Every row gives one point. A path goes straight from each point to the next, and from the last back to the first. The post is the endless flat space through its rows: a point in 2 columns, a line in 3, a plane in 4, and so on, so that a path can go around it. Count how often the path circles the post. Going back the other way cancels.

Post (2 x 3):
[[-0.09 -0.27  0.45]
 [ 0.09  0.11 -0.36]]
Path (19 x 3):
[[-0.20 -0.37 -0.28]
 [ 0.14 -0.13 -0.27]
 [ 0.66  0.01 -0.78]
 [ 0.34  0.29  0.07]
 [-0.31  0.02  0.65]
 [-0.34 -0.02  0.06]
 [-0.46  0.31  0.54]
 [ 0.09  0.09  0.34]
 [ 0.15 -0.08  0.16]
 [ 0.45 -0.11 -0.40]
 [ 0.37  0.24 -0.02]
 [-0.14  0.32  0.53]
 [-0.18 -0.04  0.14]
 [-0.19 -0.12 -0.57]
 [ 0.05 -0.64  0.10]
 [ 0.71  0.13 -0.55]
 [ 0.49  0.37 -0.12]
 [ 0.03  0.73 -0.13]
 [-0.35  0.05  0.18]]
Times around: 2

Post (7 x 8):
[[ 0.24 -0.25  0.35 -0.10  0.09 -0.57 -0.17 -0.51]
 [-0.20  0.19  0.97 -0.33 -0.31  0.50  0.58  0.17]
 [-0.31  0.53  0.06 -0.42 -0.69  0.14 -0.07  0.37]
 [ 0.10  0.08 -0.09  0.57  0.09 -0.10 -0.38 -0.29]
 [-0.15 -0.13 -0.38 -0.49  0.04 -0.19  0.29 -0.25]
 [ 0.29  0.29  0.24 -0.20  0.39 -0.24 -0.01  0.36]
 [-0.19 -0.28 -0.59  0.32 -0.33 -0.21  0.09  0.06]]
Path (24 x 8):
[[-0.60  0.30  0.20  0.04 -0.36 -0.37 -0.32  0.60]
 [-0.10  0.49  0.00  0.17  0.06 -0.23 -0.15  0.50]
 [ 0.27  0.39 -0.41  0.25  0.05 -0.38  0.11  0.89]
 [ 0.49  0.31 -0.18  0.54 -0.03  0.10 -0.50 -0.45]
 [ 0.32  0.08  0.35  0.13 -0.64  0.16  0.28  0.72]
 [ 0.09  0.18  0.25 -0.07 -0.20 -0.24  0.35  0.41]
 [-0.17  0.29 -0.17  0.38  0.18 -0.13 -0.05 -0.06]
 [-0.09 -0.64  0.00  0.32 -0.03 -0.76 -0.22 -0.44]
 [-0.74  0.00 -0.46 -0.37  0.33  0.14  0.24  0.06]
 [ 0.06  0.03  0.07 -0.07 -0.14 -0.36 -0.61  0.17]
 [-0.09 -0.40 -0.22 -0.04 -0.79 -0.37 -0.06 -0.07]
 [-0.02  0.13  0.19 -0.09 -0.16  0.28  0.33 -0.33]
 [ 0.01 -0.06  0.00 -0.13 -0.38  0.18  0.20 -0.28]
 [ 0.19 -0.49 -0.75  0.07 -0.25  0.07  0.11  0.04]
 [ 0.14 -0.36  1.15 -0.27 -0.42 -0.55 -0.40 -0.10]
 [-0.12  0.02  0.09  0.35  0.31  0.02 -0.07 -0.28]
 [-0.68  0.18  0.41 -0.42  0.12 -0.19  0.14 -0.31]
 [-0.02  0.36  0.49  0.13  0.05  0.15 -0.72  0.37]
 [ 0.71 -0.27  0.21 -0.92  0.09 -0.34  0.19  0.26]
 [ 0.34 -0.27  0.05 -0.18 -0.04 -0.47  0.20 -0.44]
 [ 0.08  0.43  0.36  0.15 -0.22 -0.50 -0.18 -0.47]
 [-0.05 -0.22 -0.04 -0.17  0.41 -0.40  0.40  0.05]
 [-0.34  0.11 -0.12  0.27  0.16  0.08 -0.29  0.35]
 [-0.34 -0.43 -0.40 -0.60 -0.34 -0.10  0.36 -0.11]]
Times around: 1

Post (13 x 14):
[[ 0.28  0.42  0.41 -0.20  0.36  0.30  0.88  0.47 -0.03 -0.22 -0.37  0.15
   0.33  0.26]
 [-0.05  0.00 -0.45 -0.02  0.17 -0.38 -0.33  0.09  0.04  0.19 -0.02  0.00
  -0.06  0.10]
 [ 0.46 -0.73  0.37  0.54 -0.01  0.44 -0.16 -0.08 -0.27 -0.05  0.65  0.21
  -0.29  0.00]
 [-0.13 -0.11 -0.21 -0.43  0.09  0.24  0.26  0.62  0.51  0.35 -0.60 -0.18
   0.20  0.37]
 [-0.08  0.36 -0.57 -0.42  0.30  0.51  0.34 -0.11  0.28 -0.31  0.03 -0.10
   0.52  0.24]
 [ 0.08 -0.31 -0.25 -0.38  0.54  0.05  0.47 -0.91  0.09  0.14  0.19  0.04
  -0.45 -0.12]
 [ 0.30 -0.26  0.34  0.12 -0.22 -0.31  0.02 -0.04 -0.15 -0.07 -0.15  0.28
   0.18  0.31]
 [-0.34  0.09  0.30 -0.02 -0.23 -0.22 -0.14  0.50 -0.11 -0.45 -0.29 -0.15
  -0.22 -0.13]
 [ 0.36  0.15  0.43 -0.16 -0.17 -0.45  0.25  0.23  0.43  0.17 -0.18  0.06
  -0.25  0.10]
 [ 0.01 -0.42  0.13 -0.60  0.46  0.13 -0.47 -0.42  0.21  0.34  0.27 -0.03
  -0.39  0.02]
 [-0.07 -0.51  0.55 -0.54  0.14 -0.31 -0.15  0.23  0.15 -0.09  0.33  0.31
  -0.01 -0.13]
 [ 0.42 -0.46 -0.22 -0.29 -0.03  0.13 -0.08 -0.15 -0.38 -0.07  0.18  0.16
   0.32 -0.23]
 [ 0.47  0.02  0.31 -0.02 -0.01 -0.11  0.35  0.51  0.53  0.11 -0.38 -0.20
   0.79  0.00]]
Path (26 x 14):
[[ 0.54 -0.43  0.02  0.22  0.03  0.13 -0.33  0.05 -0.19  0.39  0.25 -0.16
   0.18 -0.43]
 [ 0.40 -0.67  0.44 -0.24  0.36  0.25 -0.43  0.28  0.01  1.00 -0.13  0.04
   0.13  0.73]
 [ 0.35  0.39 -0.25 -0.30  0.46 -0.17 -0.16 -0.30  0.52  0.17  0.37 -0.30
  -0.58 -0.12]
 [ 0.34 -0.01 -0.12 -0.36  0.95  0.12  0.51  0.36 -0.40  0.49 -0.11  0.19
  -0.17  0.30]
 [-0.03 -0.73 -0.16  0.00 -0.34 -0.12  0.01  0.17 -0.28  0.57  0.00  0.28
   0.01  0.43]
 [-0.14 -0.25 -0.14 -0.08 -0.30  0.67 -0.20  0.19  0.32  0.14 -0.14  0.21
   0.09  0.35]
 [-0.09 -0.03  0.06 -0.35  0.60  0.37 -0.19 -0.38 -0.19  0.36  0.19  0.08
   0.02 -0.01]
 [-0.28 -0.94  0.17 -0.24  0.14 -0.31 -0.07  0.46 -0.35  0.28 -0.38  0.34
   0.30  0.69]
 [ 0.41 -0.04  0.31 -0.17  0.14  0.20  0.48  0.63 -0.01 -0.44  0.24  0.11
   0.07  0.12]
 [ 0.08  0.20 -0.10  0.11  0.31  0.39 -0.11  0.37 -0.07 -0.46  0.03  0.08
  -0.05 -0.13]
 [-0.03 -0.41 -0.03 -0.02 -0.34 -0.04  0.30  0.02  0.09 -0.85 -0.12  0.08
   0.48 -0.01]
 [-0.08 -0.17  0.08 -0.57  0.64 -0.33  0.42  0.01  0.19 -0.41  0.12  0.08
   0.81  0.16]
 [ 0.75  0.22  0.04  0.29  0.22  0.48  0.75 -0.47  0.09  0.03  0.62  0.24
  -0.04  0.54]
 [-0.48 -0.40 -0.18 -0.05 -0.71 -0.18  0.10 -0.15  0.21 -0.21 -0.06  0.14
   0.25  0.45]
 [ 0.12 -0.08  0.03 -0.39  0.14  0.12 -0.03 -0.42  0.24  0.02 -0.01 -0.47
   0.36  0.19]
 [ 0.18 -0.29  0.19 -0.39  1.04 -0.23  0.62 -0.36  0.34  0.28 -0.01  0.10
  -0.43  0.44]
 [ 0.35 -0.28  0.50  0.33  0.30 -0.01 -0.08 -0.74  0.32  0.04  0.25  0.14
  -0.33  0.14]
 [ 0.09  0.13 -0.13 -0.09  0.26  0.10  0.04 -0.01  0.13 -0.07 -0.24 -0.20
   0.46 -0.17]
 [ 0.32  0.13  0.17  0.11 -0.47  0.05 -0.11 -0.16  0.69 -0.05  0.52 -0.65
   0.08 -0.41]
 [-0.19  0.18 -0.06 -0.48  0.12  0.11  0.64  0.55  0.31 -0.25  0.10  0.15
   0.14  0.35]
 [ 0.16  0.14  0.01 -0.18 -0.09  0.20 -0.05  0.34 -0.17 -0.58  0.54  0.29
  -0.32  0.41]
 [ 0.23 -0.41  0.34  0.69  0.37  0.07  0.10 -0.10 -0.26  0.43 -0.13 -0.08
   0.24  0.64]
 [ 0.19 -0.59  0.58 -0.32 -0.21 -0.09 -0.74  0.19 -0.01  0.83  0.19  0.19
  -0.27  0.81]
 [-0.24 -0.43  0.30 -0.70 -0.26 -0.39  0.47  0.44 -0.16 -1.06  0.57  0.38
   0.70 -0.56]
 [ 0.71 -0.86  0.72 -0.01 -0.26  0.19  0.02  0.56  0.10  0.12 -0.26  0.10
  -0.08 -0.05]
 [ 0.34 -0.49  0.24  0.42 -0.37 -0.12  0.05  0.44  0.23  0.01 -0.04  0.04
  -0.07 -0.26]]
Times around: 2

Post (17 x 18):
[[ 0.20 -0.03  0.02  0.13  0.32  0.18  0.03 -0.34 -0.08 -0.19 -0.02 -0.47
  -0.22 -0.19  0.11  0.22  0.05  0.28]
 [-0.20 -0.07 -0.18 -0.08  0.00  0.10  0.38  0.28 -0.06 -0.12  0.46  0.25
   0.07  0.25 -0.06  0.19  0.26 -0.03]
 [-0.03  0.02  0.04  0.13  0.28 -0.71  0.24 -0.09 -0.10  0.12 -0.02  0.23
   0.13 -0.39 -0.11 -0.09  0.26 -0.01]
 [ 0.36  0.07 -0.09  0.14 -0.12 -0.10  0.48  0.01 -0.14  0.30 -0.18  0.50
  -0.15 -0.05  0.17  0.02  0.16  0.10]
 [-0.33  0.39 -0.25  0.23  0.51  0.31  0.29  0.29 -0.14 -0.01  0.16 -0.16
   0.26 -0.50 -0.83 -0.01 -0.13  0.48]
 [-0.47 -0.15 -0.25  0.16  0.14  0.11  0.28  0.34  0.61  0.04 -0.09 -0.10
   0.13  0.74 -0.83 -0.42 -0.29 -0.21]
 [ 0.31 -0.03 -0.58 -0.45  0.27  0.47  0.00 -0.32  0.15 -0.40 -0.15 -0.30
   0.27  0.31  0.71  0.10 -0.17  0.16]
 [ 0.25  0.08 -0.12 -0.16  0.16 -0.43  0.41 -0.13 -0.50  0.77  0.02 -0.36
   0.05  0.04 -0.07  0.09 -0.19  0.21]
 [-0.24  0.54  1.20  0.10  0.37 -0.29 -0.69 -0.32  0.16 -0.02 -0.37  1.08
  -0.81  0.30 -0.38 -1.15  0.31 -0.18]
 [ 0.22  0.02 -0.58 -0.13 -0.34 -0.09  0.59  0.12  0.14  0.62  0.35  0.05
   0.10  0.02 -0.82  0.03  0.36  0.38]
 [ 0.04  0.08 -0.03 -0.08  0.16  0.08 -0.10 -0.28  0.11  0.13  0.19  0.01
  -0.16 -0.43  0.23  0.56 -0.38  0.02]
 [-0.23 -0.09 -0.43 -0.18 -0.82 -0.01 -0.23  0.37 -0.21 -0.26  0.57 -0.01
   0.22 -0.06  0.24 -0.33  0.49  0.10]
 [ 0.46 -0.14 -0.02 -0.34  0.29  0.02 -0.05 -0.04 -0.02  0.29 -0.12  0.26
  -0.44 -0.09  0.02 -0.20 -0.02 -0.22]
 [ 0.48 -0.07  0.20 -0.48 -0.18 -0.27  0.20 -0.05 -0.04  0.15 -0.16  0.07
   0.06 -0.22 -0.13  0.31  0.00 -0.10]
 [ 0.26 -0.04  0.12 -0.33  0.15 -0.02  0.43 -0.28  0.23  0.07  0.08 -0.15
  -0.35 -0.18 -0.03 -0.23 -0.27  0.04]
 [ 0.46 -0.01 -0.72  0.22 -0.37  0.09  0.10 -0.21 -0.40 -0.23  0.53 -0.35
   0.45  0.36  0.09 -0.20  0.00  0.03]
 [ 0.15  0.20 -0.35 -0.29  0.04  0.12  0.16 -0.31 -0.05 -0.30 -0.34  0.09
  -0.49 -0.04  0.05  0.10  0.04 -0.44]]
Path (27 x 18):
[[ 0.19 -0.27 -0.69 -0.32  0.18  0.26  0.14 -0.39  0.32  0.21 -0.10 -0.67
   0.17  0.24  0.09 -0.36 -0.18 -0.27]
 [ 0.58  0.24 -0.85  0.06  0.26  0.18  0.27 -0.20  0.13 -0.04  0.32 -0.46
   0.04  0.03 -0.59 -0.16  0.69  0.04]
 [-0.01 -0.13  0.44 -0.45  0.15 -0.22  0.33 -0.16  0.22  0.72 -0.12 -0.12
  -0.78  0.33  0.75  0.31 -0.01  0.27]
 [ 0.43  0.27 -0.42 -0.19  0.00 -0.17  0.77  0.06 -0.39 -0.02 -0.29 -0.70
   0.24  0.32 -0.45  0.11  0.70  0.13]
 [ 0.31  0.65 -0.12 -0.15  0.16  0.25  0.18 -0.17 -0.37  0.05  0.17  0.06
  -0.07 -0.51 -1.54  0.29  0.50  0.04]
 [-0.05 -0.23 -0.53  0.24  0.08 -0.01  0.45  0.04 -0.38  0.10  0.08 -0.78
   0.07 -0.65 -0.46  0.34  0.21  0.25]
 [ 0.40 -0.37  0.09 -0.63  0.31 -0.04  0.48 -0.03  0.37 -0.01  0.18  0.18
  -0.30 -0.02 -0.13 -0.31 -0.31 -0.16]
 [-0.01  0.11 -0.28  0.28 -0.12 -0.03  0.62  0.32 -0.30  0.02  0.40 -0.20
  -0.27 -0.16 -0.29  0.03  0.40  0.32]
 [ 0.07  0.04  0.19 -0.26 -0.15 -0.17  0.08  0.04 -0.33 -0.01  0.43 -0.26
  -0.52 -0.09 -0.03 -0.38  0.21  0.28]
 [-0.39 -0.10 -0.39  0.44  0.16  0.28  0.00 -0.31  0.12 -0.98 -0.33  0.12
  -0.14  0.43  0.36  0.20 -0.16  0.03]
 [ 0.54 -0.01 -0.55  0.16  0.45 -0.26  0.57 -0.15 -0.30 -0.45 -0.26  0.19
   0.26 -0.30 -0.15 -0.58 -0.37 -0.42]
 [-0.57  0.26  0.05  0.62  0.40  0.09 -0.22  0.13 -0.15 -0.77 -0.15  0.19
  -0.43 -0.50  0.10  0.33  0.10 -0.07]
 [ 0.46 -0.04  1.05 -0.15 -0.29 -0.28 -0.19 -0.37  0.26 -0.07 -0.23  0.30
  -0.08  0.44  0.43  0.51  0.30  0.05]
 [ 0.29  0.17  0.00  0.28  0.26  0.22  0.36  0.12  0.06 -0.04 -0.04 -0.31
  -0.21 -0.84 -0.29 -0.15 -0.23  0.51]
 [-0.82  0.67 -0.33  0.35  0.26 -0.03 -1.24 -0.10  0.20 -0.53  0.15  0.05
  -0.04  0.20  0.06  0.05  0.10  0.02]
 [ 0.10  0.13  0.19  0.10 -0.08 -0.55  0.23 -0.06 -0.47  0.11 -0.13  0.19
  -0.30 -0.11  0.34  0.21  0.45 -0.43]
 [ 0.32 -0.07 -0.38  0.35  0.01 -0.34  0.38 -0.39 -0.09  0.14 -0.01 -0.06
   0.36  0.31  0.22 -0.45  0.05 -0.01]
 [-0.05 -0.09  0.04  0.00 -0.13  0.58 -0.41  0.02 -0.07 -0.19 -0.02  0.60
  -0.36  0.14 -0.03 -0.66 -0.06  0.06]
 [ 0.11 -0.35 -0.43  0.48  0.20  0.47 -0.29 -0.45  0.13 -0.08  0.20  0.10
  -0.61 -0.13 -0.38 -0.14 -0.36 -0.10]
 [ 0.29 -0.23 -0.17 -0.19  0.16 -0.27  0.27  0.05  0.10  0.51 -0.28  0.50
  -0.29  0.04 -0.07 -0.33  0.27 -0.49]
 [ 0.34 -0.73 -0.37  0.10 -0.31 -0.03  0.84  0.03  0.26 -0.07  0.39 -0.68
   0.10  0.84  0.95 -0.22 -0.37 -0.33]
 [ 0.21  0.30  0.15  0.56 -0.01  0.18  0.28 -0.34  0.23  0.53  0.79  0.05
  -0.15  0.47 -0.13 -0.03 -0.06  0.54]
 [ 0.01 -0.77  0.48 -0.56  0.08 -0.06  0.09  0.69  0.59 -0.10 -0.66 -0.02
   0.03 -0.17  0.02 -0.07  0.59 -0.01]
 [-0.14 -0.38  0.51 -0.05  1.01 -0.14 -0.11 -0.50  0.24  0.11 -0.19  0.40
  -0.35  0.80 -0.49  0.21 -0.32 -0.63]
 [ 0.20  0.44  0.05  0.71 -0.12 -0.35  0.63 -0.34 -0.71  0.15 -0.21  0.56
  -0.12  0.48 -0.27 -0.16 -0.31  0.02]
 [ 0.14 -0.13  0.12 -0.23 -0.28 -0.61  1.06  0.42 -0.03  0.34  0.49  0.01
  -0.08 -0.07  0.00 -0.39 -0.09  0.23]
 [-0.02  0.06 -0.59  0.30  0.30  0.10  0.39  0.14 -0.04 -0.30  0.46  0.36
  -0.24  0.08  0.07 -0.17 -0.10 -0.77]]
Times around: 2
